Rows are points. To make a cloud, some directions were put in groups of two or more. Within a group, all points are equally far from the middle, so they leave a hole (a ring in 2 directions, a hollow ball in 3). The other directions are filled evenly. Then the cloud was stretched, turned, moved and blurred a little. Count the holes, and give their numbers of directions, smallest first.
(in the rows, 128 means zero)

Cloud (22 x 3):
[[ 64 134 131]
 [ 70 110 138]
 [110 161 194]
 [192 137 136]
 [130 185 173]
 [201 146 118]
 [137 110  82]
 [ 62 112 173]
 [173 167 114]
 [141 188 154]
 [117  84 153]
 [132 181 173]
 [112 150 192]
 [124 108  90]
 [132 141 178]
 [121  90 159]
 [208 137 118]
 [ 58 118 183]
 [ 98  88 152]
 [ 77 106 133]
 [117  89 157]
 [179 116 148]]
Holes: 1 (2)

Cloud (54 x 6):
[[146 106 107 152  66 114]
 [100 147 185  25  97 139]
 [125  44 165 175 106 124]
 [216 157 145 172 116  97]
 [161  82 154 170 136 118]
 [ 91  85 105  63 115 123]
 [ 98  83 117 177 169  84]
 [132  71 194 141 113 105]
 [149  86 122 142 133 189]
 [134 123 170 176 158 138]
 [123 139 169 137  89 101]
 [ 97  83 111 112 158 169]
 [121 140 151 138 105  89]
 [216  56 158 136 112 112]
 [159  98 187 112 100  65]
 [170 172  99 148 100 101]
 [119 110 141 134 191 143]
 [ 99 138 138 109  69 149]
 [184  94 107 146  79  79]
 [209  98 172 135 107  81]
 [102 155 142 182 163 103]
 [121  38 173 151 129 149]
 [131 105 116  57  88  99]
 [114 131 114  92  92 138]
 [127  95 127 132  89 215]
 [184  99  93 189 126  86]
 [ 66 120 105 146 112 115]
 [177  58 109 142 159 138]
 [143 147 127  98  93 179]
 [152 131 199  85 155 138]
 [146  66 137 184  69 118]
 [160  76 113 181 165  97]
 [ 97  71 149 125 179 146]
 [181 127 138  71 100 161]
 [104  41 131  84 147 145]
 [173  56 157  58 108 137]
 [115  86 108 114  86  83]
 [197 111 117 131  46 100]
 [115  83 112 133 121 199]
 [147  74 154 117 132 167]
 [177  87 154 106 169 105]
 [137 163 148  74  87  88]
 [153  92 171 160 127 180]
 [ 99 101 124 142  43 169]
 [ 52 145 123 103 117 164]
 [181 133 135 160 163  81]
 [171  81  89 183 111  85]
 [190 137 205 131 127 113]
 [ 95 140 158  99 117 199]
 [173 127 114  82  70 144]
 [121  72 115 128  43 129]
 [110 150 127 189 100 134]
 [ 90  64 187 117 161 138]
 [117  93 159 163 166 121]]
Holes: 1 (2)

Cloud (80 x 8):
[[189  97 139 132  87 145 113 111]
 [131 121  90  72 110 135 106 192]
 [ 94  71 161 170 194 133 115  78]
 [110  78 181 121 173  58  84 147]
 [ 96 102 217 149 151  73  94 144]
 [147 132 120 184 107 123 188 153]
 [164 119  80  75 109 176  84 149]
 [ 86 111 120 128  67  85 143 125]
 [ 79 144 142 147  87 157 178 140]
 [194 112  61  64 102 157 127 177]
 [182  96  81 149 113 176 135 112]
 [118  90 170  91 191  67  79 137]
 [115  94  67 140 170 131 155  98]
 [112 122 173 155 130 122 177 184]
 [179 146 146  73 147 101 177 193]
 [130  78 125 129 176  93  74 116]
 [178  89  50  96 128 124 150 188]
 [ 74  78 149 155 122 121 188 165]
 [ 98  70 125  88 159  92 101 170]
 [ 47  90 144 185 128  98 187 117]
 [ 86 101 149 185 142 163 108  83]
 [129 114  97 120 185  76 101 190]
 [148 185  99 182 146 105 181 102]
 [ 96  94 158 154 132 103 154  33]
 [110 141 166 144 198  74 107 175]
 [133 161  44 137 101  87 202 189]
 [114 120 170 103 146 156  80 108]
 [142 138 178 142 105  86 108 156]
 [ 83 140 140 135 148 173 205 134]
 [113 105 113 154 164  94 189  88]
 [143  71 130 103 144  83 133 100]
 [ 99 163 138 114 123 122 213 149]
 [ 88 186 114 139 173  73 207 152]
 [149 111 105  76 157 121 110  94]
 [168 100 136 152 169  90 180 173]
 [ 92 117 117 137 134 195 153 104]
 [135  91 213 140 130 104 156 119]
 [146 127  72 129 143 122 107 212]
 [ 93 168 166 174 108 138 165 110]
 [108 161  54 143 132 171 214 154]
 [105  62 151 113 147  70  78 135]
 [156 132 142  65 147 123  78 142]
 [158 108  41 115 106 126 174 118]
 [148  77 164  90 159  78  87 106]
 [ 98 172  57 163 113 156 179 176]
 [177 109 170 104 156  77 128 146]
 [113 165  82 196 125  77 191 165]
 [106 185 113 114 137 131 224 167]
 [ 89  95 181 159 125 127 174 172]
 [151 102 142 160  98  90  92 151]
 [ 75 149 106 109 168  82 180 204]
 [146 136  96  81 155  80  82 149]
 [188 154  99  80 137 146  87 137]
 [176  82  67 120 180 136 126 164]
 [149 133  73 140 113  62 156 184]
 [ 98 167 165 154 152 111 107 114]
 [132  84 110 150 120 112  88  34]
 [ 89 117 179 204 135 114 168  64]
 [ 86 188  99 127 130 117 170 119]
 [ 76 121  74 140 138 158 185 110]
 [184 170 134 137 110  91 165 169]
 [ 86 185 101 111 145  83 161 173]
 [184 118 154  89 191  77 160 154]
 [160  67 188  76 142 146 108 142]
 [137 102 190 103 165 119  64 123]
 [156 117 164 134  83 115 141  79]
 [110 110  53 172  87 156 191  99]
 [169 119  81 135 181 178 168 150]
 [165  86 184 131 138 122 147 125]
 [165 155  78 163 103 178 191 125]
 [108  92  89 135  99 131 200 126]
 [114 129  92 118 150  80 219 190]
 [156  92 107  97 137  87 144 111]
 [153 107 113  92 129 124 125  70]
 [153 116 150 175 100 140 163  88]
 [137  88 166 120 135  56  94 131]
 [134 144 104 158 135 113 193 223]
 [106 125 164  87 174  53 110 171]
 [171 120 131 165 138  91 169 124]
 [ 94 133 101 135 180 105 190  96]]
Holes: 2 (3, 3)
